Each wall is flat, endless, passes through zero and stands at right angles to its row. A trip goes straight from one point to another. List the walls that it crosses, first one first.

Walls:
(1): [-1.47  1.32  1.24]
(2): [0.66 0.61 1.84]
(3): [-1.16 -0.63  0.13]
(4): [ 1.61  1.00 -4.25]
(5): [ 1.95 -0.11 -1.23]
(6): [ 1.36  1.40 -0.08]
(7): [ 0.02 -1.02  2.35]
Trips:
[ 1.54 -2.11 -2.29] to [0.64 1.10 0.16] => 6, 2, 1
[ 0.19 -0.85  3.13] to [3.14 0.60 4.42] => 3, 6, 5
[1.89 0.52 1.88] to [ 1.99  0.78 -1.90] => 1, 4, 7, 2
[-0.46 -0.19  2.54] to [ 1.16 -2.62  1.87] => 1, 5
[-1.46  1.15 -0.85] to [ 1.49  2.64 -2.34] => 6, 3, 5, 1

Walls:
(1): [-3.38  2.97  3.67 -2.00  1.33  1.87  0.74 -1.11  1.56 -1.32  1.74 -1.85
  1.74 -0.68]
(2): [-0.20  0.37  1.32 -1.13 -1.96 -2.54 -0.20 -1.18  0.52  1.39  1.05 -1.18
  0.47  0.46]
(3): [-0.59  2.44 -5.42  1.93 -2.50 -1.56 -0.20  1.92  1.66  0.75 -2.67 -1.33
  3.60  1.34]
(4): [-1.93 -1.46  0.07 -0.61  0.01 -4.33  0.75 -1.40 -2.83 -0.80  1.19 -0.38
 -2.18  0.10]
(5): [-3.60  0.91 -1.31 -1.61  0.04  0.31  1.47  0.13  2.30 -0.06 -1.77 -0.48
  2.52  1.49]
(6): [ 0.41 -1.41 -2.35 -0.39  1.96 -0.05  0.15 -2.05 -2.03  1.75  0.93  2.08
 -1.45  0.43]
(7): [-0.62 -1.82  1.09 -2.76 -1.05  0.07  2.24 -1.31  1.65  0.46  0.18  3.26
 -0.50  0.04]
Trips:
[-0.71 -1.51  0.66  0.94 -0.59  3.99 -1.32  0.18 -1.09  0.84 -2.76  1.42
  0.37  0.63] to [ 2.72  0.17 -0.54 -2.80  0.39 -1.40 -0.35 -2.11  0.43 -0.97 -0.04 -0.08
  1.19 -2.70] => 5, 2, 1, 4
[ 1.30 -0.50  1.36 -2.96  0.67  3.69 -0.18 -0.53  1.34 -2.84  0.33  0.27
  0.18 -4.03] to [ 0.34  1.49  0.54 -0.91  1.07  0.12 -1.23  2.80  0.71 -0.80  0.23  0.21
  1.08  0.81] => 5, 7, 3
[-0.56  0.88 -0.60 -2.51  0.02 -0.31  2.72 -1.32 -1.72  1.90  0.08 -1.74
 -6.06  1.92] to [ 1.35  0.01 -3.43 -3.04  0.90  0.22 -0.07 -3.06 -0.50 -0.19  0.69  0.22
  1.04 -0.12] => 5, 3
[ 2.53 -0.03 -0.64  4.93  1.43  1.02 -1.19 -1.42  0.52 -0.31  0.18 -0.97
 -2.05  2.96] to [-3.30  1.12 -1.33 -1.10  0.36 -2.80  0.48 -0.16 -0.14 -1.24  0.39  2.95
  1.00  1.84] => 4, 5, 7, 2, 1
[ 0.46 -0.74 -1.39  0.31 -2.28  1.69 -0.14 -1.95 -1.18 -0.36  0.82 -0.80
  1.37  1.43] to [ 0.30 -2.50 -1.29  0.01  0.43  0.14 -1.86 -0.96  0.30  0.37  0.24  0.85
 -1.56  1.22] => 5, 7, 4, 2, 3
[ 0.23  0.15 -1.84  1.43  0.91 -0.76  4.10 -2.50  0.26 -0.30  1.26  1.77
 -1.70  0.40] to [-3.32  0.86 -1.43  1.34 -0.54 -1.88 -1.94  1.70 -1.16  0.04 -3.19  2.90
 -0.55 -0.51] => 5, 3, 7
